Rows are points. Two turns around zero, p and q, are shown by what they do to some points. Write where each new point lands after one turn and then the other. Backwards means that the second turn is done in reverse. Each puzzle has new turns, and all numbers are rounded.

Turn p:
[-12 -25 -66] => [-59  21  34]
[ 13  12 -32] => [-14  34   4]
[-23  16  49] => [ 47 -31   3]
[21 -3 49] => [ 26 -24 -40]
Turn q:
[ 59 -22 -10] => [ -1  35 -53]
[-20 -19  41] => [38 12 29]
[ 47   9 -19] => [-29  22 -37]
[-72  13 -23] => [  1 -68  36]
[-14  19  11] => [-9 -2 25]
Where do these land?
p, then q: [-26   3  33] => [ 22  25 -25]
q, then p: [ 16 -21  23] => [ 13  30 -13]
p, then q backwards: [ 34   3 -71] => [59 46 24]
p, then q: [12 41 42] => [-28  27 -46]
q, then p: [-35 -26 -28] => [-43 -14 -25]

Turn p:
[ -1   4  26 -31] => [-12   1  26  29]
[-24   0  -3  74] => [ 62 -22 -28 -31]
[ 40 -16   7 -43] => [-57  -9   9  18]
[-14  34 -21  49] => [ 43   6   0 -48]
[ -1 -21 -10 -49] => [-36  25  -7  31]
Turn q:
[  3  11 -20  -3] => [ 13  12 -14   7]
[-97  -7 -13 -24] => [-13  69  20 -70]
[ 28   2  13 -23] => [-13 -25 -26   4]
[-7 26 17  5] => [ 20 -15   2 -20]
[ 12  10  14 -24] => [ -6 -18 -23 -11]
[ 36   2 -25 -14] => [  1   0 -34  31]
[ 24 -45  14  83] => [ -2 -23  75  59]
Where do these land?
p, then q: [-27 -26  -9  14] => [ 18  12 -11  33]
q, then p: [ 13 -30 -47 -26] => [ 40  27   3 -40]
q, then p backwards: [ 16 -11  34  31] => [20  9 45  1]
q, then p: [  3  38  42 -65] => [-47  56 -39  22]
q, then p: [ 19 -22  15  15] => [ 23 -18 -16  15]
q, then p backwards: [-25  52 -34  31] => [-60  31  -5  29]

Turn p:
[16 37 53 36 33 17] => [ -7  46 -10  55 -31  29]
[ 14  48  52  72 -27 -28] => [  -3    7   -4   37 -101   15]
[  1  14 -45 -13  36  16] => [41 25 17 -8 37  1]
[-34  16 -36 -49 -51  -2] => [ 33 -35 -41 -40  13 -43]
[-16 -33  45  -3 -10  24] => [-52  -8 -18  26  10 -15]
[-13 -41 -33  -5  42 -16] => [-14  20  43 -35  35  -5]
[ -4 -24 -21 -20 -49  38] => [  6 -55 -10  11  30 -32]
[ 35 -17 -15 -17  28 -48] => [ -5   3  24 -45   8  50]
Turn q:
[ 74  16 -12   7 -29  40] => [-45 -12 -27 -39  44 -45]
[ -8  45  -9 -13  18 -50] => [ -5  -9 -42   8 -39  41]
[ -6   7  25  19   0 -31] => [ -9  35  -5   6 -19  17]
[-33 -85 -34 -17 -11  -1] => [ 13 -33  83  24 -23 -25]
[ 0 21 35 -2 42  0] => [ 24  22 -15 -27   6  38]
[  3 -16 -20 -50 -67  28] => [ 13 -33  -4   6 -11 -84]
[-30  12  14  55  47  15] => [10 30 10 21 43 57]
Where do these land?
p, then q: [ 18 -16 -28  15  37  -8] => [ 27  30 -17 -31  13   4]
p, then q backwards: [-16  51 -28 -36 -36 -35] => [ 13  29  29 -73  12   8]
p, then q: [-31  -5  -8   7 -31 -37] => [  6  -7   2   4 -50 -28]
p, then q: [ 13 -25 -30   9 -26  -7] => [ 11  18  33 -23 -17 -11]
p, then q backwards: [-17  -1  45 -59  14  43] => [ 14  70  -3  41 -20  26]
q, then p: [16  3  1 32 -6 28] => [  1  45   3 -10   4   0]
q, then p: [-48  31 -39   3  -8 -18] => [  2 -20  56  30 -15 -21]
p, then q: [ 64 -39  88  28  57  35] => [39 45  3 71 97 25]

Turn p:
[ 56 -41  25   7  77  33 -30 -14] => [ 10 -90  -1 -27  15  60 -23 -16]
[ 19  32  -4   1 -80  -5  24 -26] => [ 31  75 -13   2  10   2   0  46]
[ 34 -38  24   7  15  12 -45  47] => [-30 -59  26  -1  11  12 -41  29]
[-45  40 -59   9  -4  -7  35  36] => [-28  52 -21  39 -15 -41 -10 -48]
[ 32   1  41  -2  53   0 -15  35] => [-46 -56 -19 -19  -8  28 -11   9]
[-13  22   9 -43 -46  13 -15 -48] => [ 40  45  23 -47 -22  -7  13  19]
[ -3  -4 -10  -7 -37  21 -10 -44] => [ 47  29  26 -13   3   6   0   6]
[-37 -40  22  12  54  22  36   4] => [  7 -55  -2  40 -39  12  29 -33]
[  3  -2 -26 -36 -42 -40  17 -26] => [ 36  32 -19 -16  20 -50  14  19]
[-46  31 -22  52  10 -50   2  36] => [-68  28   1  41  25 -23  30 -31]
Turn q:
[-6 22 -1 34 -8 46 28 19] => [-40   6  23  40   9  18   2  29]
[-13 -57  47 -35 -22  54  34   9] => [-72  35  22 -36  27 -22  37 -24]
[ 45  21 -28 -23 -13 -46  53  -1] => [ 54  -1  -3   7  19 -46  32  49]
[-43  21  65 -16  -7  13 -45  -6] => [-41 -21   3 -45 -59  33   5 -17]
[ 10 -11 -37  27 -11 -27   7 -64] => [ 48 -46  20  26  29 -13   2 -30]
[ -4  12 -18  21  73 -26 -47  21] => [ 18  -2 -70  20 -24  22 -54  -7]
[ -8  22 -34 -12 -33 -31   2  26] => [ 48  29  17   7 -20   9  15  21]
[ 12  29 -35 -18 -26   6 -49 -60] => [ 37 -38  54  -7 -31 -21 -42 -17]
[ 45  -9  61  25   6 -10 -30  46] => [-20  -2 -37 -56  28  45 -21  38]
[-37 -48 -19  -4  41  21  47  10] => [-32  38 -29  44  20 -25  23 -41]
Where do these land?
p, then q backwards: [ 38  -9  12 -11  -1  53  47  53] => [  0  59 -16  22  59   0 -42  13]
q, then p backwards: [-14  41 -86  19   0   4   3 -16] => [-26 -56 -21  25 -38  48  32  15]
p, then q: [ 47  63  39  19 -45 -46  34 -23] => [-10  56  -4  72 -41 -19 -12  57]
p, then q backwards: [-16 -52  21 -21   1   6  33  -7] => [ -5  45 -16  -4   2 -38  16 -32]
q, then p: [-31  14  -9  45 -14 -52   3   5] => [ 34  -2 -18  32  -1  44 -42   2]
q, then p: [-35 -15 -21 -33 -51  39  -7  -8] => [ -3  24  -2 -25 -26  30  54  39]
p, then q backwards: [ 40 -27  18 -15  23  16 -23 -14] => [ 29  13  24  24 -13 -22 -33 -22]
p, then q backwards: [ -8  18 -40  58 -16 -36 -61 -18] => [ 16 -73 -10  20 -44  47  26   8]
p, then q backwards: [-31 -31  14 -49  40 -25 -21  22] => [  5  18  36 -38   4   6  10 -66]
p, then q: [ 10  -1  52 -11  63  40  -8   4] => [-30  35  55 -21  23 -15   6 -46]
